Rows are points. Before rounding, the points of a table are all equally far from one centre. They may lie mostly on one side of it. Write the centre, to within rounding.
In the rows, 128 means zero.

Points (6 x 3):
[[134  85 183]
 [101 101 191]
 [129 137 141]
 [103  93 191]
 [113 124 186]
 [ 74 116 157]]
Centre: [112 101 152]

Points (18 x 12):
[[ 97 144 105  65  68 103 112 141 145 113 115 142]
 [102 138 122  95 117 137 122 102 147 133 122 208]
 [115 164  94 102  67  70 161 119 117 132 118 216]
 [ 86 115  97  68 111  92 137  99 129 121 112 181]
 [ 49 100 120 134 104  91 144  97 128 124 136 159]
 [ 75 149  87  69 104  94 144 145 130 143 123 175]
 [ 87 157 105 105  75 113 185 138 174 179 161 174]
 [118 154  83  88  81 146 154 133 127 159 153 190]
 [ 99 153 144  98  90 106 203  98 179 169 139 195]
 [ 98 102  70 103  77 112 180 134 165 118 119 199]
 [ 79 129  71 111  74 105 180 160 103 137 147 170]
 [ 87 118 147  87  93  92 182 142 154 138 137 207]
 [ 55 140 110  72 105 129 174 109 162 115  86 142]
 [ 79 134  96 101  56  77 178 145 139 136 167 167]
 [ 92 102 130 120  37 121 206 127 162 133 117 183]
 [140 117  80  84  55 110 169 148 162 149 163 161]
 [ 90 129 112 119  40 119 144 127 112 168 150 162]
 [ 95 114 109 126 160  91 152 168 164 166 123 166]]
Centre: [131 144 121 131 103 106 175 122 139 125 115 138]

Points (28 x 24):
[[147 133 134 109 200  98 153 198  93  98 110 113  97 104 126 159 138 123
   56 148  81 115  69 128]
 [143 137 119 118 180  78 189 186 156  97  96 146  96 106 154 157  88  97
   83 150 114 145 112  85]
 [129 129  81 135 162  93 165 192 183 107  80 110 103 128 191 109 144 132
   84 153  87  97 115 127]
 [135 188 119 120 194  83 170 189 137  84 113 132  53 103 156 122 112 105
   90 173 113 129  98 169]
 [149 168 119 100 174  93 139 179 160  55  82 110  75 128 160 153 102 146
   81 125 129  91 132 161]
 [ 95 128 106 135 157 104 180 195 134  67  77 110  80 108 112 155 105 116
   80 170 100 109 148 158]
 [147 153 107 122 164  89 100 187 166  57  90  97  56 147 169 124 115 116
   79 167 141 138  89 151]
 [144 137  95  82 200  92 154 168 161  54  81 153  83 106 129 129 128 134
  129 191  77 124 111 128]
 [107 143  92  86 197 135 162 202 164  92 120 103 103 111 143 182 125  93
   90 163  95 126  86  78]
 [108 155 117 165 208 109 128 175 121  90  56 126  74 113 146 114 150 128
   89 142 130 125  91 153]
 [118 185 104 123 179 130 180 191 153 100 139 117  93  80 139 148 129  83
   91 174 105 135  71 114]
 [114 130 118 147 213  77 152 158 157  73 122 112  91  86 153 146 107 107
   63 187 142  91 129 130]
 [139 146  71 122 199  91 193 166 123  99  91 143  97 109 150 150  91 126
  100 139 123 108  95 129]
 [129 142  64 115 179  86 176 182 149  59 117  64  60 125 170 138 143 106
  125 180 117 118 147 145]
 [109 158 118 121 194  94 161 187 114  79 134  98  74  96 143 127  89 159
   95 156 127 139  63 114]
 [106  93 123 153 176  61 140 187 148  77 140 130 115  78 151 111 104 136
   91 170  90 100  91 154]
 [123 130  89  97 202  76 159 180 117 113  96 118  85  92 175 143  99 128
  108 157  99 135  78  95]
 [148 144 137  71 203 138 159 185 132  59  94 127  94 101 124 158  95 143
  106 128  91 118  73 132]
 [127 186 102 141 227  72 142 195 156  94  93 115  79 123 137 140 142 120
  107 157 122 124 126 127]
 [105 161 130 115 170  82 173 216 132  95  90 138  70  88 141 154 138 121
   86 119  99 107 115 140]
 [124 157  65 132 208  97 184 203 150 106  94  98  69 132 146 152 167 120
   93 137 110 137  91 153]
 [146 175 123  87 152 132 206 194 155  53 108 109 134 107 137 166 129 119
   95 174  77 136  71 150]
 [ 92 188 154 112 157  94 184 148 121  76 101 113 126  95 131 141  99 132
   85 159 133 126  78 120]
 [ 87 177 106 111 176 117 157 209 130  89 119 129  79  93 169 164  98  66
  106 168 125 171  87 147]
 [ 74 149 128 102 206  85 225 177 158  93  81 122 113  90 158 156 141 129
  110 134 116 135  86 148]
 [124 122 112 126 201  92 204 201 170  92 113 115  98  92 160 159 112 142
   85 160 140 125 115  85]
 [115 160 144 110 231 116 154 175 190  51 109  82  91 101 168 161  86 104
  108 179 128 128 127 149]
 [136 186 142 104 172  55 160 171 177  89 108 124  86 124 150 159 149  98
  142 184 102 126 110 113]]
Centre: [120 121 126 112 171 118 145 161 141  81 127 117 121 124 161 149 145 124
 109 152 120 151 117 151]

Points (27 x 24):
[[ 78 156  96  74  88 117 158 159 169 124 140 143  95  98 175 109 126 137
  137 112 142 100 158 201]
 [ 87 156 119 121 164 135 155 132 202  83 175 148  77 107 149 121 105 134
  155 116 132 178 188 133]
 [125 142 101  84 108  92 134 153 149 116 167 157  41 121 146 113  88 120
  147 119 151 105 178 170]
 [ 78 121  99 121 162 132 144 123 233 121 114 159 104 134 172 124 105 160
  126 125 146 140 177 167]
 [114 145 145  83 145 143 163 142 193 127 183 147 116 100 154  91  41 157
  120 138 134 113 168 122]
 [108 158 128 102 150 156 141 191 160  74 166 123  72  92 169 100  90 151
   80  97 126 145 144 198]
 [109 166  70 103 112 167 166 181 156 132 170 138 107  94 175  93  96 144
  167  81 141 169 200 113]
 [143 135  93 135 110 123 172 168 203 107 172 141  92 141 165 104 121 171
  111 165 142 166 200 164]
 [118 144  61  82 102 104 141 126 188 132 163 172  76 103 162 112  99 128
  175  96 133 137 189 161]
 [ 89 142  84 110  95 132 113 163 183 109 196 143 110 117 140  90  78 155
   69  99 162 145 189 159]
 [ 86 161  88 123 110 127 149 152 173 157 149 126  65 111 166 145 109 148
  139 147 138 124 195 157]
 [134 139 100 122 113 198 104 179 226  85 162 127 101  94 167  88  65 142
  131 116 139 141 126 152]
 [107 158  90 110 117 160 161 176 185  74 149 176  99  65 177 128 144 160
  130 135 118 112 175 178]
 [111 100  69  90 129 168 148 153 177 162 171 141  90 100 177  83 104 134
  135 116 154 156 187 135]
 [ 95 144  72 125 101 157 167 160 202 102 157 148  85 117 132  73  78 126
  174 101 131 144 158 130]
 [ 86 178  80  78 119 151 193 186 223 124 136 133 118 157 160  86 106 128
  110 116 143 134 184 165]
 [131 152  92  74 141 128 150 169 203 154 181 150 147 102 149  70 111 135
   77  99 166  85 194 177]
 [128 135  36 113  98 110 155 157 192 104 145 159  89 110 169  88  86 180
  127  88 132 123 171 166]
 [126 182  92  87 167 134 155 191 236 107 131 176  85 128 162 126 147 146
  123 127 184 108 186 169]
 [ 91 177  62 109  89 110 126 158 178 114 120 173 113 126 134 126 113 172
  103 151 140 103 200 119]
 [ 87 166  96 117 127 153 174 163 197 117 138 121 115  97 142  64  81 131
  141  86 160 143 213 156]
 [122 160  90 118 157 137 146 156 225 109 161 153 146  74 119 113  92 142
  148  68 188 107 195 183]
 [118 144  89  42 139 130  91 155 208 118 159 125  83 122 165 119  97 166
  114 121 167 130 211 171]
 [110 165 100 105 137 124 159 160 210 104 189 135  89 137 157  93  86 180
  110 152 118 173 197 151]
 [126 171  90  80 134 140 174 141 160 112 163 134  79 119 138  90  93 187
   96 132 112 149 217 186]
 [ 78 144 102 114 147 145 119 173 148 114 153 138  59 114 156  78  77 133
  135  75 131 150 197 131]
 [159 161 137 127 116 131 174 137 188 110 157 110 123 115 154  92 106 153
  165  57 155 131 207 139]]
Centre: [146 163 100 102 144 144 124 166 163 120 140 152 134 129 135 117 110 139
 128 113 137 141 152 156]

Points (31 x 24):
[[ 86 133  67 190 102 173 135 129 162 167 112  78 116 128 124 129 139  95
  155 128 150  67 173  88]
 [104 166 103 218 107 204 114 114 156 170 101  74 151 126 151 118 105 145
  131 117 148  76 133  96]
 [ 90 168  94 207 113 224 164 109 126 163 122 130 132 127 171 134 127 136
   93 141 206 113 158 114]
 [ 95 174  85 188  95 206  92 153 158 162 106 113 109 123 176 131 137 114
  129 149 178 118 134  97]
 [ 98 171 108 208 103 191 107 140 170 153 120  81 109 119 134 157 125 159
   98 168 170  82 122 125]
 [111 131  55 221 124 199 131 123 176 170  93  60 108 141 144 159 116 140
  120 131 167 126 144  92]
 [ 77 153  88 161  85 188 141 104 150 163 120 101  91 132 160 113 135 127
   81 167 202  97 143 137]
 [111 140  90 209 121 188 101 132 133 144  86  79 109 112 163  80 123 152
  114 146 212  79 134  99]
 [ 99 122  78 213 112 191 145 128 117 184 125  50 125 133 167 125 145 132
   87 167 163 117 154 158]
 [103 135  91 211 107 209  92 108 105 149  81 113 109 119 153 141 115 122
  136 131 198 132 119 120]
 [ 72 156 118 164 119 180  94  91 162 162 118  72  96 101 176 121 145 143
  122 157 199 123 119 100]
 [ 94 136  59 193  98 187  89 106 130 131 144  96  94 120 190 127 135 140
   99 165 162 102 170 112]
 [107 141  86 156 126 218 126 106 134 166  98  59 153  96 160 146 152 115
   83 130 176 119 160  92]
 [ 93 171  60 153 102 162 124 100 113 135 162  95 125 169 178 141 138 103
  102 153 160 111 145 129]
 [ 86 153  95 184  67 193 119 117 149 126 112 102  92 138 147 121 147 118
  126 134 194  68 135 142]
 [ 71 112  69 188 109 199 118  97 179 148 118  95 103 132 144 158 125 118
   92 139 187  91 151 109]
 [ 73 153  99 196  80 183 120 164 135 128  86  77 104 125 159 138 128 129
   99 141 197  92 145 132]
 [ 59 135  96 188 137 180 127  74 150 160 115  58  74 153 149 104 143 123
   96 121 181 120 154 136]
 [ 84 119  93 198  87 209 135 125 120 128 133  71  99 133 182 160 141 129
  122 140 225 107 167 115]
 [ 97 143  71 170  82 162 142 121 123 140 142  60  82 103 149 154 137 138
   99 144 192  91 143 156]
 [ 83 162  87 224  99 209 115 122 141 123 105  97 108 103 149 142 151 137
   96 103 184 138 153 135]
 [121 140  88 209 137 197 107  99 153 153  97  81  88 139 200 154 130 130
  136 157 168  94 117 135]
 [ 99 137  96 201  79 161 123 125 149 135 121  88 118 137 150 102 191 128
  114 187 162 114 126 111]
 [ 73 160  85 185  94 183 151 112 139 146 144  65  79 139 163 138 158 126
   90 147 150 102 142 113]
 [ 82 123  89 171  67 172 170 153 117 124 130  90  94 147 151 130 137 151
   90 138 216 111 161 114]
 [ 95 138  69 194  77 220 139  94 148 153 124 103 114 153 176 143 100 144
  132 123 195  95 154 118]
 [105 165 106 212  91 234 121 124 128 155 137  92  88 146 176 117 135 126
  140 120 176 112 158  86]
 [ 52 137  85 179 101 207 101 126 135 119 123  61 108 164 145 128 152 122
  124 160 186 156 167 117]
 [ 68 140  79 216  95 187 136  87 155 138  96  69 101 135 146 114 133 146
  106 146 199  92 153 121]
 [ 93 129  79 173 107 156 125 114 119 165 143 118 147 135 210  96 147 116
  141 153 175  94 130  98]
 [ 75 152  81 233  78 197 130 113 146 138 112  73 130 148 135 134 156 129
  110 150 169 125 181 138]]
Centre: [124 133 115 169 136 165 135 125 142 136 127  95 125 135 143 124 124 139
 133 135 171 126 164 125]

Points (31 x 24):
[[200  98 123  92 136  92  85 116 121 144  62 119 162 177 149 119  85 139
  131 135 146 110 112  45]
 [181 105 112 124 156  68 126 112  84 139  83  85 136 151 138 148 105 151
  128 145 174 123  62  60]
 [197  77  98 159 141 109 130  88 120 155 102 138 175 174 156 155 110 148
   95 150 175 137  77  62]
 [186  84  74 108 115 116 130  92  78  94  98  74 136 150 127 168 113 139
  118 144 169 117 116  60]
 [167  91  89 161 165 149 138 136 102 126 136 101 174 149 107 198  77 130
  121 122 159 105  75  52]
 [148  55  79 119 124 111 103 104 112 122 137  95 135 152 161 127 137 129
  100  88 143 140  76  54]
 [187 102  79 148 150 120 122 113 100 112 109  93 132 153 144 178 131 182
  138 137 200 118  76  66]
 [165  80  69 144 122  93 108 114 137 106 114  79 143 180 145 156 112 152
   94 162 123 113  69  59]
 [182  65 109 114 110 129 100 119 113  91  80  97 167 137 175 159 113 159
  123 155 154 112  90  42]
 [186 122  82 129 146 119 108 114 102 118  90  76 136 183 120 169  76 122
  134 171 157 127  93  43]
 [196  87 119  87 153 126 113 143 116 135 113 100 135 199 165 137 113 132
  100 138 152 128  79  54]
 [208  95  87 111 174 113  96  66 116 115  76 111 146 157 127 157  94 161
   95 104 152 112  89  85]
 [211 103  75 134 146 128 115 111  92  94 105  98 160 153 185 152 129 117
  114 147 193  86  91  80]
 [178  82  50 120 170  89 100 118 139 120 126 104 159 141 123 189  95 160
  116 132 161  95  69  45]
 [211  95  71 136 129 106 106 114  91 124  75 141 162 148 146 187  92 167
  143 127 127 105  90  49]
 [168  61  76  99 130 109  95  99 131 122 132 129 173 155 109 176 131 147
  141  99 168 131  82  57]
 [196  86  67 139 152  99 111 101  75  88  90 106 150 174 136 181  83 155
  101 147 147 134 119  76]
 [156 106  67  90 137 128 131 139  70 122  93 102 167 145  92 135  80 128
  124 129 148 134  51  62]
 [162  93 105  78 164 110  80 128  80  93 104 123 181 172 178 168  91 154
  112 124 178 107  88  36]
 [193  81  80 129 130 124 117  98 116 152 119  96 151 177 101 134  78 131
  115  96 172 120  97  75]
 [178 136  98 135 117  99 107 113 100 109  88  93 143 183 142 164  90 151
   70 123 145 106  66  63]
 [175 134  69 100 171 104 115 117 126  89 104 126 159 209 194 136 102 159
  136 127 186 145 105  27]
 [194  87  53 127 132  98 121 104 101  97  55 108 133 135 151 162  97 132
  109 130 173 104 105  83]
 [191  93 106  97 122 122  98 128  86 132  80 133 164 153 130 147  87 154
  111 132 176 150  88  36]
 [186  85  89 105 169 131 102  97 119  74 129 126 154 141 123 183 113 167
  127 133 197  82 103  79]
 [187  74  85  89 171  70 121 118 143 123 131  82 132 150 133 113 109 141
  131 149 174 121 129  44]
 [188  76  94 107 140 101  91 101  99  94 127 135 150 171 129 194  98 156
  131 128 189 136 128  94]
 [208  98  70  70 158 122 101 137 113  90  91 108 139 183 139 158  90 123
  109 155 150 130 104  85]
 [201  88 107 131 175 138  90 108 100  97 116  92 144 150 156 170  89 144
  102 124 143 118  61  54]
 [199  90  98 129 124  89 109  95 100 110  81  76 175 161 147 180  90 152
  101 126 149  79 102  92]
 [184 101 106  96 123 160 115  79 117 119  69 110 170 164 149 168 117 135
   84 133 159 120 106  28]]
Centre: [135 138  90 115 155 122 127 114 123 130 123 121 172 133 161 142 105 147
 128 134 132 123 124  91]

Points (30 x 24):
[[ 95  92 113 134  95 124  97 139  98 153 190  89 100 159 146 190 105 135
  108 214 126 195 150 133]
 [ 89 102  65  90 105 120  95 122 149 146 190 126 134 123 141 166 121 124
  144 199 143 197 112 161]
 [ 80  81  91 121 110  96 125 125 119 153 154 124  75 154 115 164 167 141
   76 187 145 233 151 135]
 [ 56  67  94 116 108 109  96 181 120 136 138 131 120 135 127 169 131 167
  136 175 126 182 123  95]
 [ 51 108 123 142  96 138 124 152 100 149 168 172 127 162 162 153 183 105
  130 167  97 211 122 170]
 [ 87  69 109 115 116 107 141 157 125 131 172 116  90 157 147 156 124 122
  138 202  97 232 122 111]
 [102  86 108 135  93 102 114 169 153 141 172 120 121 131 145 169 137  81
  109 201 115 235 138 129]
 [ 81  79  96 153 137 110 113 143 152 107 150 101 100 141 155 180 136 103
  125 156 115 238  96 130]
 [102  93 117 160 106  71 143 146 124  90 180 141  86 119 145 187 138 144
  131 166 114 232 139 155]
 [ 91  73 107 125 110 141 129 149  88 170 157 150  75 134 160 186 135  84
   97 197 114 200 115 134]
 [ 84 102 102 130 125 133 139 166 153 170 174 133  93 127 134 152 140 117
   79 207 162 226 122 152]
 [103  76 100 133 112  79 124 147 106 131 164 113 102 150 134 200 165  91
  119 184 155 223 128 128]
 [ 81  82 104  91 148 121 130 146 108 159 182 143 152 153 138 167 133 130
  104 218  95 175 111 139]
 [107  67 100 146 130 119 118 116  77 112 153 135  87 171 128 190 156  95
   81 186 107 215 148 126]
 [ 79  81 137 111 107  92 126 151 126 143 166 116 100 147 124 171 135  85
   98 215 141 178 185 169]
 [ 78  69 115 148 141 133 119 135 113 138 175 141 111 135 172 168 130 154
   99 195 132 231 149 113]
 [ 86  75 145 113 109 103 143 138 107 165 158 132 116 149 113 154 172  82
  102 198 124 218 167  96]
 [ 73  88 100 129 127 108 114 157 140 137 144 162  98 132 135 161 125  82
  128 202 117 235 117 148]
 [ 66 132 103 136  76 108 133 147 156 136 144 108 130 149 183 168 127 104
  163 172 145 195 108 128]
 [ 99 109  96 145 120 123 145 203 106 115 150 136 116 152 134 179 160 122
  137 192  97 227 139 116]
 [109  54 105 111 104 131 100 127 135 133 166 114 127 133 140 165 116 104
  107 208 123 246 139 136]
 [ 94  61 128 122 136 131 107 149 104 118 166 103 116 154 161 192 131 112
  121 202 123 216 151  98]
 [ 72 101 106 135 105 145 134 131 107 153 147 134 117 126 180 180 146  97
   72 188 135 230 133  90]
 [105 102 156 150 125  92 116  90 152 158 157 151  96 160 161 156 146 138
  133 172 175 208 133 134]
 [ 57 103 118 152  97  89  98 163 100 115 173 127  88 108 166 156 121 120
  130 196  98 210 125 125]
 [ 46 127 100 146 142 117 111 123  95 114 164 140 115 146 164 189 167  85
  105 150 129 227 154 131]
 [ 64 116 126 129 113 130 131 157 152 135 186 127 108 128 178 184 133 111
  118 189 108 234 125 104]
 [ 49  97  96 130 114 131 135 144 115 172 148 134 125 129 152 208 144 150
  123 173 143 226 129 128]
 [ 56  96  68 141 119  87  96 145 133 118 152 142  94 146 151 171 106 103
  113 173 115 210 130 142]
 [ 78 120  88  79 145 106 146 162  95 150 147 140 148 159 138 197 139 119
  126 176 117 219 116 136]]
Centre: [105 121 132 121 110 136 129 128 113 118 149 125 118 125 120 146 136 123
 109 147 127 174 129 139]

Points (28 x 24):
[[213 209 171 134 109 176 115 135 145 139 130  84  92 159 151 158 128 159
  195 105  89  93 100 179]
 [164 190 163 141 121  76 109 116 116 143 130  91  70 162 153 114 139 162
  167 107  86 121 102 192]
 [192 156 172 138 109 135 130 161 132 145 164  92  62 138 203 134 146 170
  136 117  98 125 161 149]
 [187 171 130 143 152 176 118 156 112 183 157  87 104 184 127 131  97 192
  179 105  91 119 109 158]
 [217 142 141 152 109 199 127  94 123 164 184 117  92 168 178 135 166 162
  160 125  74 124  93 148]
 [203 154 167 154 105 131 138 134 127 160 167 115 118 177 168 135 164 188
  172 125  66 149 114 173]
 [163 149 209 159 135 150 117 132  83 133 175  99  81 124 169 157 158 163
  182 149  86 144 124 144]
 [175 182 179 155 141 190 122 127 144 185 145 108 102 163 175 116 155 162
  200 110  77 103 101 137]
 [230 146 181 146  88 167  95 155 113 139 161 137 115 182 145 125 116 174
  169 120 139 133 116 140]
 [214 169 172 134 129 151 135 149  89 188 170 110  75 162 151 164 155 169
  193  98  89 132  84 156]
 [199 130 189 141 158 181 134 159 134 158 187 107  95 193 136 152 147 169
  160 144  97 130 103 158]
 [215 158 128 113 106 151  97 111 138  96 131  75 112 154 101 155 159 156
  176  89  99 145  94 167]
 [193 138 143 153  69 139 141 167  91 119 138  85  94 194 136 177 126 192
  179  97  98 112  80 157]
 [168 164 133 163 143 152 144 144 110 138 174 123  56 207 153 163 148 195
  180 116 123 117 126 138]
 [184 157 170 134 142 157 121 164  94 151  98 101  98 200 123 112 140 183
  182 128 114 134 138 142]
 [215 147 166 130 131 166 125 150 178 156 140 116  65 158 157 103 134 160
  174 143  65 124 120 127]
 [239 163 129  97 112 135 125 151 103 114 136 118  72 176 125 165 153 182
  151 104  82 140 117 124]
 [189 163 177 131 124 175 144 159 144 153 118  73  66 173 133 133 117 151
  178 135 104 105 157 164]
 [206 143 137 159 109 152 146 135 110 152 159 118 109 148 139 133 151 211
  173  91 103 130 144 193]
 [197 178 147 140 122 196 119 140 118 166 127 145  68 207 164 143 168 142
  187 154 106  91  79 145]
 [200 155 141 141 118 172 139 183 107 144 138 105  56 177 128 118 163 176
  177 103  98  94 131 162]
 [180 172 153 139 127 164 146 142 112 123 131  81  89 196  79 128 145 153
  185 125 100  76  98 160]
 [192 167 152 157 151 170  72 135  80 158 143 130 105 183 169 162 159 143
  208 134 116 136 114 166]
 [203 160 171 109  88 175  96 139 116 158 148 117  61 126 153  80 143 138
  162 134  98  84 111 182]
 [174 165 174 117 135 148 140 159 114 165 170  85 105 159 187 119 137 185
  210 140  85  89 117 143]
 [160 133 188 110 111 132 104 144  85 119 102  91  69 131 110 141 157 188
  183 114  74 110 104 191]
 [210 161 132 185 140 174 130 151 144 146 153  85  93 155 120 123 138 168
  162  92  83 138 112 159]
 [191 182 172 168 116 150 129 143  94 145 182 133 101 148 143 107 175 152
  157 115  76 104 128 180]]
Centre: [155 135 139 119 128 149 132 130 118 130 127 138 108 139 156 153 120 137
 150 116 108 109  94 149]

Points (30 x 24):
[[115 127 137  96 132  89 118 122  83  85 128 124 179  60 131 196 196  94
  114 126 101 117 119  94]
 [154 132 137 128 162  50 133  77  78 100  89  84 143 129 108 132 174  86
  123 135 102 118 156  56]
 [144 142 170 156 125  59 101 114  71  76  93  89 150 108 102 201 183  97
  110 130  91 130 141  89]
 [119 133 150 132 118  66  62  99 105 118 137 122 161 120 113 195 199  75
  134 144 102 104 147  83]
 [139 173 132 120 128  56  97  94  68 103 110 108 169  89 104 152 223 105
  133  94 136  77 155 104]
 [108 149 110 135 124  79 119  91  78 145 107  64 134 104 110 168 214  86
  133 112 118 107 164 143]
 [124 138 144 134 115  57 121  94  64 146  98  88 165 115 105 177 185  86
  146  77  90  89 142 151]
 [133 155 131 109 132  73 102 106  90 109  83  52 185 128  96 161 210 100
  103 155 101  83 156  98]
 [152 113 160 124 121  45 140 121  66  92  89  92 145  94  80 167 173  67
  128 110 138  98 148  67]
 [127 121 169 154 125  67 120  87  51 127  98 120 107 109  95 191 178 101
  114 104 125  95 167 123]
 [158 144 104 140 124  71 124  95  77 122 130  70 175 103  65 183 203  88
  126  88  98 126 155 102]
 [152 159 146  99 104  85 107 125  51 130 109 112 170 118 111 185 186  77
  135  84  89 105 116  71]
 [120  99 156 127 118  78  82 116  97 103 130  83 167  54  79 180 179  99
  136  99 131  89 152 123]
 [131 150 101 134 111  72 106  87  95 122  97  99 146 106 118 166 156 142
  112 141  85  93 148 148]
 [129 145 140 108 159 104  91  66  86 140 122  74 144 151 141 193 173  74
  142 140 101 135 180 131]
 [ 95 122 132 133 136  79 114  65  72 135 133 108 157 110  71 153 183  89
  153  93 154  84 138 111]
 [120 163 136 146 148  72 137  78  77 114  63  84 145 127 132 137 211 102
  126 119  87 120 155 109]
 [148 162 176 108 144  73 122 102  54 123 104 110 189  88  95 150 215  97
  107 120  92 120 167  82]
 [105  90 166  91 157  56  80 135  91 108 132 118 162 140 113 184 220 144
  137 112 113  74 145  88]
 [129 143 151  99 102  79  94  55  77 120  86  82 169  99 111 176 167 139
  135  99 156  93 142 120]
 [135 144 146 142 149  91 118  96  81 121  99  57 130  97 105 150 235  61
  107 102  88 111 144 110]
 [140 161 125 107 122  40 100  97 107 102 117  58 171 114 131 158 206 105
  124 110  74 101 115  96]
 [129 155 136 114  93  95 106  96 102 120 109  91 165  67 112 189 173 107
  122 146  87  91 122 109]
 [ 91 131 153 100 126  54 105  76  93 113 102  49 167  94 114 154 212 107
  137  99 112 111 137 136]
 [135 106 121 114 129  43  94 123  67 117 110 103 209 107 103 173 173 109
  121  85 141 123 150  95]
 [175 135 154 130 147 103 155 133  82 106 100  88 126  98 121 125 240  64
  167 134 118  63 148 151]
 [178 136 127 124  83  70 116  91  87 124  97  97 150 108  86 193 195  63
  156 125 128  85 125  97]
 [112 105 155 149 146  80  73 112 102 124  94  84 138 137  93 155 175  86
  133 133  98  67 159  89]
 [158 134 145 123 151  88  97  56 126 144  98  95 156 110 117 188 217  75
  144 115 144  76 183 100]
 [147 113 105 121 120  88 105  81  73 134  83  65 177 113 107 174 200  89
  133 126 120  91 121 142]]
Centre: [158 134 166 101 138 104 137 126 132 107 126 112 147 147 102 150 182 111
 123 108 134 123 135 132]

Points (31 x 24):
[[133 174 147  97 114 178 141 142 126  99  82 117 160 109 143  79 134 130
   99 234 177 162  72 141]
 [153 168 152  79 123 134 154 159 111 105  99 154 169 131 161  72 150 162
  145 207 173 138 112 165]
 [ 97 190 143  67  88 148 140 172 102 111  85 142 149 142 144  78 163 117
  117 213 185 120  86 146]
 [137 190 150 121 111 194 141 202 108 104  60 166 176 140 154  97 161 160
  157 206 180 151  90 154]
 [103 184 120 148 108 130 154 174 154 126  68 163 138  97 158  93 139 139
  146 207 144 129  91 163]
 [107 156 136 105  96 136 157 158  89 103  99 147 131 107 164 111 142 133
  111 229 210 122 108 168]
 [110 167 159 108 136 125 147 159 133 128  76 145 153 106 173 102 131 145
  145 215 150 125 108 144]
 [131 158 130  93 111 171 164 164 101  68 109 175 127 117 146  90 186 172
  132 206 215 140  92 142]
 [120 172 144  80  90 156 157 176 104  68 100 166 176 133 126 102 123 165
  174 208 173 153  94 122]
 [ 97 177 146 119  89 134 151 139 134 122 115 147 172 131 177 126 169 148
  127 201 165 107  85 155]
 [ 94 141  89 116 112 140 171 195  77  87  99 131 154 117 189  76 179 164
  146 201 138 164 144 162]
 [104 180 151  89  81 182 157 180 115 130 110 148 168 141 124  84 149 197
  128 196 177 127 109 154]
 [119 194 161  98  82 148 155 186 108 122 112 135 155  88 127 132 133 120
  135 206 164 149 110 176]
 [143 148 135 108  85 158 155 153  92 125  68 181 165 137 148 104 130 157
  157 217 183 127  88 129]
 [ 99 164 132 131 105 185 145 157 114 122 111 133 170 114 145  97 160 146
  146 240 184 137 106 126]
 [119 161 154  84 119 155 130 162 141  79  93 194 174 146 163  85 143 134
  145 209 140 125 105 164]
 [ 87 161 131  57 112 144 179 167 130  99  93 144 127 133 154  91 138 116
  121 212 151 155  87 121]
 [112 155 149 133 131 163 182 150  99 119  78 174 135 149 144  61 116 130
  157 193 165 132  84 135]
 [123 157 106  46 105 160 158 157 153  97 102 160 169 145 118  96 146 146
  134 170 187 143  75 115]
 [123 152 139  68 128 195 153 219  73  61 106 155 154 148 145 141 153 135
  143 217 152 149 122 132]
 [116 149 154  87 112 145 111 145 117 116 109 147 169 117 145 127 148 167
  124 212 178 176 142 124]
 [132 165 170 109 100 150 177 163 122  90  92 175 145 120 154  85 160 165
  144 190 195 135 131 135]
 [ 98 168 120  74 133 151 136 192 142 127 113 125 163  83 171 101 148 124
  136 200 162 141  69 146]
 [116 201 155  96  88 146 175 168 107 112  48 155 126 127 164  70 159 144
  137 192 125 138 111 129]
 [119 145 133 149 106 150 185 156 128  93 109 149 200 124 177  85 129 162
  148 173 174 139 100 115]
 [ 88 174 151  89  71 151 119 166 124 101 115 186 167 111 149 111 128 150
  148 199 168 111  96 124]
 [102 165 132 102 106 173 148 200 121 125 113 179 135 126 183  78 154 135
  116 219 173 127 112 160]
 [112 199 113  83  45 190 127 204 114 119 102 131 158 134 176  97 128 150
  149 202 170 163  80 148]
 [140 128 103 127  73 148 170 171 111  79  99 146 183 115 115  96 170 129
  131 223 192 126 114 163]
 [131 161 157 114 124 112 165 190 133  94 132 159  96 143 150  88 141 125
  120 199 182 145 114 160]
 [106 158 140  84  98 149 139 173 127 101 111 128 162 120 154  93 148 156
  139 241 184 130  95 190]]
Centre: [125 134 119 122  98 171 118 174 104  81  92 119 124 132 140 111 143 146
 126 144 140 138  96 150]
